Each row is a point. The points of each table are mixes of a few directions, plus a little noise. Count the directions of each table, and those that both share. Where both have some left over, give the other angles between the two spaces (their principal angles), to ten degrees, smallest first.
In the rows, zero is written as 128.

First:
[[126 128 131]
 [107 123 161]
 [109 123 158]
 [128 127 128]
 [187 142  37]
 [125 127 132]
 [115 125 147]]
Second:
[[124 123  82]
 [128 128 131]
 [125 125  96]
 [134 136 202]]
Directions: first 1, second 1, shared 0; angles 40

First:
[[124 137 119 119 121 134 137 111]
 [ 99 156 107 130 135 159 140 118]
 [100 153 110 132 137 157 138 123]
 [117 146 110 114 116 142 144  98]
 [113 147 111 119 123 145 142 106]
 [112 150 108 116 120 146 144 101]
 [112 143 117 130 132 145 134 124]
 [214  48 187 119 105  39  95 151]
 [164  78 175 158 150  86  89 195]
 [127 122 137 143 142 128 118 152]]
Second, 9 rows:
[[ 98 166 103 116 130 162 156 106]
 [144 142 115 123  88 126  98 111]
 [109 150 126 144 153 132 143 153]
 [139  63 147 138 162  68 155 111]
 [144 108 125 114  91 150  86 106]
 [126 169 129 101 118 144 158 135]
 [111 169 136 133 152 149 148 176]
 [146 121 109 132  84 120  82  94]
 [136  64 164 148 175 104 125 164]]
Directions: first 2, second 5, shared 2

First (11 x 11):
[[153 116  99 142 139 142 130 129 135 102 167]
 [151 117 102 141 138 141 130 129 134 104 164]
 [ 94 144 167 109 113 109 125 127 119 163  75]
 [108 138 151 117 119 117 126 127 123 149  97]
 [ 99 142 161 112 115 111 125 127 120 158  82]
 [ 85 149 177 104 109 104 124 126 117 172  61]
 [103 140 157 114 117 114 126 127 121 154  89]
 [177 104  71 155 150 156 132 130 141  77 206]
 [169 108  81 151 146 151 132 130 139  86 192]
 [164 111  87 148 144 148 131 129 137  91 184]
 [105 139 154 115 118 115 126 127 122 152  92]]
Second:
[[130 118  56  85   7 200  58 122  73 137 178]
 [137 125 139 144 161 113 147 132 151 115 130]
 [141 128  90 134 127 156 128 113  63 136 141]
 [130 133 117 147 168 126 142 123 133 113 139]
 [126 128 151 132 147 108 139 134 159 123 118]
 [ 52 168 176  96 106 106 114 119 109 186  45]
 [149 116 142 138 145 115 143 137 152 114 134]
 [137 123 148 130 136 114 140 133 135 131 116]
 [128 128 131 137 147 121 133 132 158 112 138]
 [126 128 113 133 134 134 123 129 148 111 150]
 [152 114 145 132 129 117 141 135 125 130 122]]
Directions: first 1, second 4, shared 1

First, 9 rows:
[[123 151 118 137  99 117 125 137 117 135 109 152 152 117 101 180 138 137]
 [134 100 108  60 192 135 142 101 164 127 144 129  55 110 153  77  88 119]
 [133 134 119 124 101 156 137 130 113 122 140 120 126 153 135 119 114 149]
 [124 159 146 152 111  91 130 132 125 122  78 166 166 157 130 141 139 115]
 [121 116 131 150 132 191 121 137 119 123 183 141 102  75 110 126  88 132]
 [130 105 167 120 138 119 155 121 119 117 129  79 118 149 185 129 154 124]
 [130 138  87 146 162  86  67 131 172 154 109 172 155 112  54  75 130  99]
 [132 123 148 164 112  87 112 138 119 136 109  79 182 168 131 126 194 121]
 [125 126 128  97 106 169 164 126 104 118 151 117  94 111 152 177 108 157]]
Second (11 x 18):
[[117 132 147 123 135 136 131 115 114 135 140 141 140 155 103 117 106 119]
 [ 57  87 144 131 144 154 136 118 152 127 138 167 102 188 120  94  76  63]
 [115  98 119 151 116 141 158 120  78 150 138  86 114 116  86 126 111 173]
 [114  98 151 130 120  97 156 135 127  91 121 109 113 110 137  88 144 155]
 [168 193 119 117 132 123 127 119 132 136 118 121 158 145 136 131 124 108]
 [133 134 130 124 131 114 137 131 144 112 112 128 120 129 156 112 132 121]
 [100 112 110 150  86 117 153 153 128 109 167  41 139  86  75 108 158 127]
 [168 141 165 107 164 139 100  96  82 158 111 201 139 153 133 159 107 178]
 [108 134 131 119 129 137  97 139 163 124 152 153 145 142 120 136 134  76]
 [214 186 112 110 147 112 113 120 124 140  74 152 132 115 198 164 143 166]
 [114  94  82 146 107 138 100 166 165 127 136 107 105  72 145 171 171 121]]
Directions: first 6, second 6, shared 1; angles 60, 60, 60, 60, 80

First, 10 rows:
[[132 119 133  96 121 129 117 104 129 144 121 149 155 117 131 122 118 125
  121 129 135 129 125 139]
 [121 143 118 183 140 127 146 168 126  99 139  91  81 148 122 138 145 134
  141 128 115 126 133 109]
 [131 122 131 106 124 128 120 112 129 140 123 144 146 121 130 125 121 128
  123 128 133 128 126 136]
 [119 147 117 194 142 126 150 175 125  95 142  83  72 151 120 139 147 134
  144 127 114 126 134 106]
 [117 152 113 216 147 126 157 191 125  83 147  67  53 159 118 144 155 136
  149 127 110 126 135  99]
 [142  96 148  16 104 130  90  46 133 184 104 206 222  89 141 109  96 117
  101 129 152 131 119 166]
 [141  99 147  24 106 130  93  51 132 182 106 200 216  91 140 110  97 119
  103 130 151 130 118 163]
 [130 122 131 109 123 129 121 113 129 137 123 142 144 121 130 124 122 126
  124 129 132 129 127 135]
 [119 151 115 204 144 126 154 184 125  89 144  76  63 155 120 142 150 135
  146 127 113 125 135 102]
 [127 130 127 134 129 128 130 132 128 124 129 125 122 130 127 128 129 129
  130 128 127 127 128 126]]
Second:
[[113 117 121 104 145 127 145 163 126 166  64 100  63 106 117 169 173 171
   94 138 145 127 124 151]
 [171 178 157 132 112 131 122 126 115 102 130 119 113 122 110 110 134 127
  137  94 130 144 131 128]
 [183 176 163 113  93 131 109  92 114  99 151 147 155 123 121  89 103 108
  143  87 128 147 131 136]
 [130 118 116 103  99 119 142 123 116 144 111 130  92 130 145 143 111 136
  108 127 129 135 120 174]
 [106 140 120 214 174 135 133 172 142  86 166  92 131 153 110 124 155 119
  163 139 112 113 141  57]
 [ 89  55  73  88  82 108 155 108 120 169 125 156 101 150 189 160  68 122
   96 164 119 124 110 206]
 [130 129 122 123 116 123 142 139 120 133 113 116  88 129 133 143 130 139
  117 126 128 133 125 151]
 [102 115 128 171 172 140 105 121 154 106 178 144 217 139 120 100 127  99
  164 148 117 107 138  54]
 [129 126 150 101 158 139 100 109 143 146 115 149 191 100 107 115 150 130
  128 131 143 120 132  98]]
Directions: first 1, second 4, shared 1

First:
[[128 131 129  96 121 130 124 125 112 163 135 111 127 129 116 131 127 131
  150  94 149  90 117 167 131 111 140  89 126 106 154 133]
 [126 129 128 150 129 121 128 154 121  87 122 131 133 111 131 115 131 127
  102 158  99 162 143 104 110 147 114 165 131 149 114 116]
 [134 163 124 130 117 116  99 230  58  90 147  87 129  61 102  99 179 136
  132 125 110 182 115 153  80 157  79 201 133 179 137 103]
 [132 113 125 140 144 145 142  44 198 167 125 166 115 185 152 162 112 123
  146 125 164 112 114  99 179 110 148 104 123 110 104 154]
 [127 147 128 130 117 113 112 211  69  83 134  97 137  73 109  97 154 133
  112 139  95 164 136 142  81 152  98 175 133 160 138 103]
 [117 110 136 118 123 120 141 123 122 115 112 128 142 129 129 118  96 126
  100 141 101 101 159 129 117 124 151  91 130 103 141 122]
 [124 133 130 126 121 118 123 170  95 100 126 112 137  99 118 109 133 130
  111 138 103 140 141 135 100 140 118 143 131 138 137 113]
 [133 120 126 102 133 144 134  58 165 201 134 139 116 174 133 160 116 127
  170  86 182  73 103 150 173  94 157  66 122  90 138 155]
 [130 142 126 152 127 119 117 185 101  78 131 119 131  91 123 108 152 130
  109 155  98 183 134 112  98 157  95 193 132 169 115 109]
 [128 108 128 141 141 140 146  54 189 151 118 164 122 178 151 153 103 122
  129 135 146 111 129  97 168 114 151 101 124 107 108 147]
 [129 112 128 121 137 142 142  52 179 175 124 153 120 178 144 157 105 124
  147 113 162  89 119 121 171 103 157  79 123  96 123 151]]
Second, 8 rows:
[[149 120 140 112 108 116 131 137 120 126 114 144 154 135 103 132 129 100
  104 131  76 125 142 104 124 130 121 116 143 135 164  89]
 [132 163  72 143 133  92 123 129 112 133 124 150 131  93  89 217 154 129
   93  47  83 118 116 116 101 125 112 109 133 214 100 109]
 [174 129 123 134 114 101 132 160 113 126 134 167 161 101  90 188 159  72
  110  89  94 122 118  91  86 120 106 122 160 208 172  95]
 [121 113 174 128 126 162 127 146 125 116 133 116 124 120 182  73 116 124
  143 185 188 140 133 152 133 127 141 146 131  93 139 172]
 [104 119 120 131 163 147 128  83 157 159 158 115  98 173 143 107 115 157
  187 137 174 129  94 140 167 125 124 134 103  83  99 148]
 [109 145 165 102 106 176 103 110 140 142 101  91 100 151 175  54 123 169
  139 180 168 161 138 169 197 141 143 159 110  51 109 159]
 [131 129  98 142 124 108 138 126 147 105 122  99 110 131 105 114 128 158
  146 113 141 121 149 124 106 130 150 145 112 104 114 123]
 [104 109 132 133 151 121 141 130 107 118 136 145 145 118 140 138  99 116
  104 141  99 110 133 125 110 124 125  93 133 138 127 128]]
Directions: first 3, second 6, shared 1; angles 50, 90
